Rows are points. To make a cloud, some directions were put in groups of two or more. Within a group, all points are equally far from the middle, so they leave a hole (a ring in 2 directions, a hollow ball in 3). The other directions are filled evenly. Then the cloud was stretched, turned, moved and blurred a little. Count the holes, and give their numbers of directions, smallest first.
In the rows, zero is written as 128.

Cloud (13 x 2):
[[ 55 146]
 [207  93]
 [148 119]
 [164 123]
 [ 83 114]
 [182 114]
 [ 78  64]
 [128 159]
 [119 156]
 [184 149]
 [130 154]
 [ 97 145]
 [189  82]]
Holes: 0

Cloud (14 x 2):
[[154 164]
 [ 73 117]
 [121 198]
 [ 81  96]
 [152 140]
 [142 195]
 [ 80  98]
 [123  93]
 [144 117]
 [117 197]
 [ 73 114]
 [144 192]
 [ 74 114]
 [ 95 181]]
Holes: 1 (2)

Cloud (20 x 3):
[[166 152  92]
 [178 135 189]
 [150 141 130]
 [140 143 142]
 [135 113 160]
 [138 194 113]
 [196 147 130]
 [ 94 111  99]
 [101 192 148]
 [155  56 155]
 [104  63  75]
 [ 60 158 148]
 [ 85 204 122]
 [127 168 148]
 [170  86 171]
 [ 57 105  80]
 [ 85 173 174]
 [177 185 162]
 [ 76 148 157]
 [ 82 142  95]]
Holes: 0

Cloud (31 x 4):
[[110  82 179 152]
 [ 80 136  69 145]
 [101 146 139  68]
 [ 77  97  97  83]
 [114 219 111 111]
 [113 114 106 179]
 [116  87 136 172]
 [113 124 160 194]
 [ 85  86  76 116]
 [ 58 119 107 131]
 [ 58 176 142 180]
 [ 82  48 127 149]
 [102  88 157 136]
 [136 202 165 123]
 [114 133 142 111]
 [ 93 155 129 146]
 [166 133 171  86]
 [ 73 155 159 121]
 [ 97 223 107 132]
 [158  95 107  95]
 [ 62 110 162 126]
 [149 154 144  57]
 [ 12 137 151 144]
 [140  86 134 136]
 [126 106  89  75]
 [131 105 122  59]
 [ 86 194  87 126]
 [ 60 142  62  61]
 [ 97 147 145 105]
 [ 83 207  87 129]
 [ 67 107 106 163]]
Holes: 0

Cloud (31 x 4):
[[101  84 125  64]
 [ 63  66 143 110]
 [ 57 133 155  86]
 [124  80 131  78]
 [130 124 195 148]
 [ 94 100 142 169]
 [102  61 111 120]
 [ 58 138 163 113]
 [ 89  73  87 101]
 [ 93  59 124 105]
 [144 195 173  93]
 [165 126 119  82]
 [ 87  85  99 152]
 [185 128 121 126]
 [ 80  61 103 107]
 [128 106 119  62]
 [115 147 142  54]
 [146 152 210 124]
 [ 72 119 159  64]
 [172 189 174 149]
 [150 158 159 176]
 [ 82 157 153  74]
 [113  86  93  84]
 [173 137 131  81]
 [ 80  85 141  64]
 [147 152 136  61]
 [158 149 180  70]
 [162 184 182  85]
 [ 65  74 142 136]
 [ 75 107 142 162]
 [119 108 156 173]]
Holes: 1 (4)

Cloud (56 x 6):
[[117  87  73  56 123 102]
 [ 95 127  50 163  99 140]
 [137  95 114 193 122 169]
 [135 106 139 191  85 184]
 [138 120 103 161 200 155]
 [ 54 125 121  94  85 163]
 [123  77 167  89 129 132]
 [104 112  38 168 100 180]
 [108 124 165  85 121 131]
 [141  99 137 173 146  70]
 [127 116  40 155  78 157]
 [164 161  67 149 182 131]
 [157  49 107  74 129  94]
 [165 115 204  79 116 112]
 [132  73 122  94 183 104]
 [152 130  74 156  86 139]
 [151  91 149 196  60 118]
 [131  66  64  90  74 160]
 [127  31 126  97 105 174]
 [156 153  88 127  91 188]
 [171 184 133 142 112 198]
 [136  83  60 178 145 117]
 [103 124  78 160 142 155]
 [138 116 152  80 149  90]
 [120  49 156 101 139 111]
 [140  87 152  95 153  70]
 [160  53 169 100  78  90]
 [167  23 131  91 145 113]
 [146  64 141 111  65 147]
 [179  78  95 110 102 131]
 [151 119 139  71 128 191]
 [156 115 125  99  67 152]
 [154  79 154  81  84  85]
 [154  86 106 184  91 130]
 [157 158  75 157 146 136]
 [116  97 152 118 182 142]
 [ 98  14 153 108 105 140]
 [105  59  92  74  53 114]
 [126 101 113 188 155 176]
 [ 75  52 169 111  81 146]
 [ 85 136 143 174 114 178]
 [ 86  67  67  86 122 101]
 [ 96  98  90 187 105 167]
 [ 68  85 133  81  48 161]
 [170 149 190 193 123 100]
 [180 197  89 138 104 115]
 [119 104  79 172 128 116]
 [159  74  84  82 112 146]
 [102 140 127  54 109 196]
 [117 135 127 171  96  88]
 [ 89  84  97  72  93 114]
 [123 115 122  94 194 141]
 [168  72  60  72 109 107]
 [169 122 179 104  98 180]
 [124 111 166 128 193 148]
 [168  72 114 195 111  96]]
Holes: 1 (2)
